Each row of a before or after table is a point. The points were changed in one or more steps. Then noise was added and the rows were shuffled. The steps act on how far a point lies along the listed directions, d1 being the first. Write out the steps. A step turns or swaps two directions, mirrors them in a line or flattens them onto one, adds a multiple of one to another, or multiplies one. Angles are multiples of 10 degrees, from the lower direction toward the higher: turns from -170 to 170, lines from 10 to 170 but not 90. Use the fewest steps. Two steps may share a direction if one is a turn and the other turns, adds or multiplies; they go together, in the order done. Otherwise the lowest direction goes first.

Directions:
(1): [-54  17 -26]
(2): [ 17 -28 -53]
(3): [ 26  53 -19]
Before (13 x 3):
[[  9  22  10]
 [-21  -4 -41]
 [-21 -26 -12]
 [ 35  -1 -37]
 [-13  -6   0]
 [-21 -17 -40]
 [ 40  22  13]
 [-27 -19  19]
 [ 14 -13 -30]
 [ 11   9 -58]
 [  9   6  -3]
 [  5   4  20]
 [-35 -31 -43]]
After, 13 rows:
[[-23 -27  -3]
 [-30 -44  27]
 [  1  20  -4]
 [  7 -47   0]
 [-46 -22   8]
 [ 12  -6  -4]
 [  5 -44  14]
 [ 32   1 -20]
 [-10   3   6]
 [-33  33  11]
 [ 18 -60  -9]
 [ -5  19  17]
 [ 15 -26 -17]]
Steps: turn d2 and d3 by 70 degrees; turn d1 and d3 by -160 degrees

Directions:
(1): [ 26 -56   5]
(2): [ 55  24 -15]
(3): [-12 -11 -60]
Before, 8 rows:
[[  7  14  -7]
 [  3  -1  60]
 [  4 -17  -7]
 [-10 -21  -4]
 [ -6 -27  -3]
 [  5 -21   4]
 [ 23  -5   6]
 [-17   0  -7]]
After (8 x 3):
[[ -9 -19   2]
 [ -5  -8  26]
 [-17   1  -1]
 [  6 -20   3]
 [ 21  -7   1]
 [ -6 -24   2]
 [  8  13  -5]
 [  5 -15  -4]]
Steps: multiply d3 by 0.4

Directions:
(1): [18 43  3 41]
(2): [-59  19  -6   7]
(3): [ -5 -40 -17  45]
(4): [  8  11 -60 -12]
Before:
[[-12  -3   5   0]
 [ 15 -20  12  12]
 [-13  -5  -9 -10]
 [ 17 -14  -4 -28]
 [ 12 -22   6   5]
 [  3   2  12   1]
 [ 12  14  11  23]
 [ -7  15 -13 -15]
 [ 10   7   5  23]
 [  2   6  -3   1]
 [ 15  -9   3   5]
 [  9 -22  13  -5]]
After:
[[  4 -43   9 -28]
 [  2 -48 -11 -57]
 [  9 -30   4 -10]
 [  7   5  12   6]
 [ 17 -19  10   6]
 [ 25  40   7  50]
 [-14 -11   6  -7]
 [-12  10 -13 -13]
 [ 31  54  13  61]
 [ 17  -4   1   5]
 [  5  13  -3   9]
 [-22 -25  -8 -28]]
Steps: multiply d1 by 3; turn d2 and d4 by -10 degrees; multiply d3 by 0.7

Directions:
(1): [ 2  8 52 56  6 -3]
(2): [-13 -59   0  10  11  45]
(3): [ 60  16 -26  19  16  29]
(4): [ 10  20  44 -41 -13  41]
Before (11 x 6):
[[ -5 -16 -16  -1   5   6]
 [ 14  -5  -4   5   6   6]
 [ 21  -2  -2  -9  -5  25]
 [-27   6  27  -2  -7 -18]
 [  3  12   1 -20  -4 -15]
 [ 19   0   9   0   4  41]
 [ -3   4  31  33   3   1]
 [ -2   0 -32 -12   2 -18]
 [ 15  -2   2  14  11   9]
 [ 11  -4 -14  -6  -3  -8]
 [-15  -4   9 -26 -10   6]]
After:
[[ -7 -25 -12   3  10  12]
 [-31 -12   3 -41 -17   1]
 [ -1  21   1 -26  -7 -23]
 [  0   7 -22  -4   0 -20]
 [ 38  -2 -19  -9   0  38]
 [ 26  -4  -5  11   8  15]
 [ -6   3  31  33   1  -4]
 [ 14  -1 -12   1  -1 -10]
 [-51   6  39 -17 -14 -34]
 [ 30  -1  -4  22  15  22]
 [ 36  -9 -12  -5  11  61]]
Steps: add -0.7 times d4 to d1; multiply d2 by 1.6; multiply d3 by 2

Directions:
(1): [-54 -38 -18 -19  32  18  -2   3]
(2): [-11  32  19   5   5  55  43  -5]
(3): [-12   4 -17  46 -21  35 -47  -1]
(4): [-10   7  39 -22 -11   8 -23  60]
Before:
[[ -1 -19 -18  14   0  -5 -26  -5]
 [  6   8  10   7 -10  15 -19  12]
 [-20 -21  -1 -22  17 -14   7   8]
 [ -6   3   0  12  -3   7 -14   0]
 [-23   5  -4  14  -8  26 -18  25]
 [  2   8  -2  23  -1   9  -5 -14]
 [  0  -6   8 -13  -2   9  -7  11]
 [  2  -8  -9 -10   3 -27   6  -2]
 [ 15  17  12   3  -1 -15  14  -6]]
After, 9 rows:
[[-13  -1   1  27 -10  17 -41  11]
 [  4  12  17 -26   8 -12  43   6]
 [ -8   4  -9  30 -10  20 -31  -5]
 [ -9  14  -3  37 -13  50 -21   1]
 [ 12   5  21 -23   5 -35  11  13]
 [ -5  -3   6 -29  26 -13  59 -15]
 [-15  -1 -44  60 -18  28 -46 -15]
 [ 12  -6  -8  -1   0   2   4 -17]
 [  9   2 -15  34 -17  13 -37 -12]]
Steps: turn d1 and d4 by -150 degrees; turn d1 and d2 by -150 degrees; multiply d3 by 2.5

Directions:
(1): [-11 -24 -38  -3  33  -3 -43   4  39]
(2): [-18  25  22 -15 -36  43 -31  -1  29]
(3): [-27  24  14 -50  10 -46  -2 -18   4]
(4): [ 17  -3 -34 -14 -19  11 -16 -60 -27]
Before (9 x 9):
[[-11  11  12  -4 -30  27  -9   0  13]
 [  6  -4  -4  11  -8  15  -3  11   2]
 [  0  -6 -12  -2  -1  14 -14  -7   0]
 [  3  -7 -15   7   6  -2  -6  -5  -1]
 [  1   5  -8  -3 -13  19 -20 -17   6]
 [  1  -5  -8   1  10   6   0  15   6]
 [  4  -4  -4  18 -10  32  -9  12  12]
 [  7 -10  -1  14  -9   5  11  -3  -6]
 [ -4 -10   2  13   4   1  -6   5  12]]
After:
[[ -1  -5   2   9  -3  22  -6  15   6]
 [ -8  -8  12  20   5  -1  18  37  12]
 [ 11 -11 -16   8   5  13   4   6  -6]
 [ 12 -16  -6  28 -16  28   3   2   0]
 [ 26 -28 -13  59  -2  44  10  37   1]
 [ 19 -17 -11  36  -7  27   3  22  -3]
 [  7 -16  -4  23   1   5   1   0   0]
 [ -5   4  12  13  -2  14  -4  23  19]
 [  3  -1  -6  11  -8  15 -10  -2   2]]
Steps: multiply d1 by 0.4; turn d2 and d4 by -100 degrees; multiply d3 by 2.5

Directions:
(1): [  5 -25  22  -6  38  15  -6 -28 -14  37 -25]
(2): [  3  37  20  24  -5   8  23  -2  43  28 -14]
(3): [-18  26  -3  -5   1 -14 -60  16   1  15 -22]
(4): [  7 -33 -13 -13 -17  23 -16  21  31  34  27]
Before (13 x 11):
[[ -1  -1   3  -4   8   8 -14   0   0  20  -8]
 [  2   3   4   8  -5  11  22   8  17   5   1]
 [ -5  10   0   4  -3  -3  -5   3   5  -6  -2]
 [ -2   1   5  -3   4  -1  -1   1   7  12  -4]
 [  2  -2  -4   1  -5   3  -2   9   6   2   8]
 [ -3  22   2   7  -2  -3  -2  -1   7  -4  -6]
 [ -9  25   8   9  13 -19  -1 -17 -16 -14 -21]
 [ -6   5  -6   1  -9  -1 -14  10   4   3   7]
 [  2  11  13   8  -4   7  -4   3  18  23  -5]
 [ 12 -22  -2  -3  -6   6  38  -6   7  -2  17]
 [  1  -2  -1   0 -10  -1 -10   2  10   3   6]
 [ -4   0   1  -1  -4   4  -1  10   7   0   3]
 [  0   1   1  -9  -6   2  -1   3   5  -3   5]]
After, 13 rows:
[[  3  -7  -1   2  -7  14  17  12  17   8   7]
 [ -3 -11  -4  -6  -6   6  -6  14   6   2   9]
 [ -4 -12 -14  -8 -12   2 -23  15   0   4  16]
 [  1   7   8   2   3  16  -8   3  24  37  -9]
 [  3 -16  -7  -7 -14   3 -17   8  13   8  15]
 [ -5  23   2   6   3 -10  -3  -6  -9 -18 -10]
 [  0  -8  -4 -14  -8   4  -6   6   3  -3  10]
 [-15  60  22  24  28 -39  16 -37 -41 -43 -48]
 [ 13 -32  -6  -8 -10  12  33   0  13   5  25]
 [ -6   5  -2   1   0  -7  -8   1  -7 -15  -3]
 [  4   9  12   8  -9  14  -4   7  32  36   0]
 [  3 -15 -10  -5  -8   7 -10  15   7   6  17]
 [ -1   4   7   0   1   2   1   2  18  19  -3]]
Steps: add 1.5 times d1 to d2; multiply d4 by 2.5
